Each row is a point. The last column is the point's height on a tilted bowl or saddle (a function of degree 2), plus a little noise. Count its main directions that bend up, bend down and stay straight.

Points (18 x 4):
[[  0  53 -22  12]
 [-52 -12  13  -8]
 [ -5  18 -20   6]
 [-26   0 -12   9]
 [ -4   3 -22  12]
 [-19 -20 -35  32]
 [ 19  -4 -51   2]
 [ 36  -9   9 -18]
 [-37  34  36   0]
 [-49 -19   1   7]
 [ 36  12  20 -19]
 [-19  26 -47 -19]
 [  1  -9  56 -47]
 [ 22 -27  40 -44]
 [-12  33 -29  -2]
 [  1 -18 -12  26]
 [ -9  -2 -11  16]
 [-21 -38 -36  60]]
Directions: 1 up, 2 down, 0 straight

Points (15 x 4):
[[ 14 -34 -25 -19]
 [-18   6  30  28]
 [-10  11  15  18]
 [ 50  36  -7 -34]
 [ -3  52  24  40]
 [  9  38  15  15]
 [ 24 -10   0 -12]
 [-19 -19 -11 -11]
 [ 17  -2   2  -8]
 [  5  11  34  21]
 [-11 -52 -27 -41]
 [ -6 -13  -9  -8]
 [-19  48 -10  52]
 [  2 -60  20 -31]
 [-17 -20 -32  -7]]
Directions: 2 up, 1 down, 0 straight

Points:
[[ 39 -16 -22  35  -6]
 [ -2 -23  37 -11  -7]
 [ -1 -25 -34  -1 -15]
 [  4 -30  18   5   8]
 [  0 -32   9 -14 -18]
 [ 15  10   3  -2   9]
 [ 24  27  -4  22   7]
 [  3 -17 -22  18   5]
 [ -6   6  38   6  22]
 [ 11  -9  -6 -16  -3]
 [ 60  -3  24  48 -48]
 [ -9  -8  10 -28 -49]
 [-17   3  32 -13 -17]
 [ 45 -31 -54 -29  60]
 [ -8 -11 -30 -16 -32]
 [  1 -11  40  12  27]
 [  3  -5   1  45  18]
 [  4 -13   1   8  12]
 [ 17  18 -21  29  10]
 [ 14   8  -2  15  18]
 [ -8 -26  11  13   9]
 [-28   6  -9  12  17]
 [-12 -34 -19  43 -13]
 [ 19 -13  30   8  20]
 [ -3 -10 -21   3  -1]
 [ 34   4   8  -5  18]]
Directions: 1 up, 2 down, 1 straight

Points (22 x 5):
[[  1   5 -34  -5  -7]
 [ 43  -2  40  27 -39]
 [ -2  59  -4  22 -31]
 [-12 -11  19  -7 -11]
 [-40 -26  10  23 -21]
 [ -9   4 -11  40 -23]
 [ -6  31  31   0 -23]
 [ -6  -9  -5 -17  -1]
 [-49 -20  13   7 -24]
 [  1  46 -48 -56 -47]
 [-21 -26  11 -27  -9]
 [-15 -31  56  12 -53]
 [  6   3  -4 -12  -2]
 [-10  -6  17 -44 -18]
 [ 18 -32  21 -24 -23]
 [-21 -23   7  -7  -6]
 [  9 -18  -9  32 -17]
 [ 22 -10 -24 -26  -6]
 [ 36  22  40  -6 -19]
 [-28 -17  39  -8 -32]
 [  2  -3 -10  60 -37]
 [ 17 -17  51  17 -44]]
Directions: 0 up, 3 down, 1 straight

Points, 41 rows:
[[ 33 -38  24  15   5  17 -13]
 [ 29 -21 -25  -7   8  60  31]
 [-12  34  16  19 -17  -9 -14]
 [-16  18 -21   1  -2 -26 -16]
 [-29   9  -9   9 -12 -43 -25]
 [ 14   2 -26  31  -5  23 -17]
 [ -5 -36  30  -1  38  28 -17]
 [ 56 -23   1   9 -13  23  16]
 [ 37  49 -19  -7   8   2 -10]
 [ -1 -11 -43  -6   4 -46 -53]
 [-22  -3   1   7 -17   4 -10]
 [  6  -8   6  -1   6 -29  -8]
 [ 16  -4  44  -5 -18  -4   9]
 [-33  15 -16  38 -14 -26 -37]
 [ 12   4 -22  12 -20 -28 -26]
 [ 11  34 -31  16  -8 -20 -33]
 [-33  40  14 -14 -23  -6 -21]
 [-16   1 -10 -27 -18 -15 -12]
 [  8  -6  -6 -32   7  25  30]
 [-27  20 -17  23  10  19  -8]
 [  4   4  -7   5  -6  35  16]
 [ 29 -30  29 -35  48 -13 -36]
 [-13 -17  12  22 -24 -24 -27]
 [ 13  -7 -54  12  22 -34 -60]
 [-34  35  -9 -17  20 -14   2]
 [ 46 -24  21  -8  29   3 -13]
 [ -4  -6   0 -17   1  -2   7]
 [  9  16  27 -10  34  37  19]
 [-15  20  32  10  14 -27  -1]
 [ -9  22  10  -7  19  -2  12]
 [ 16 -11  12  29 -36  -7 -14]
 [ -3 -30   5  -6   2   0  -8]
 [ 12 -34   4 -27  -3  38  26]
 [ -9 -11 -15  26 -30 -17 -37]
 [-31  28   6  34  -2  -3 -20]
 [-43  19  -9 -17 -25 -11 -32]
 [-29  37  -8 -30  -7   4  -3]
 [-26 -16  31  54   3  -1 -39]
 [ 10  -5 -21 -19  28  -1   0]
 [ -2  20  30   3  11 -22   3]
 [-26 -10  -9   6  21   4   1]]
Directions: 1 up, 4 down, 1 straight
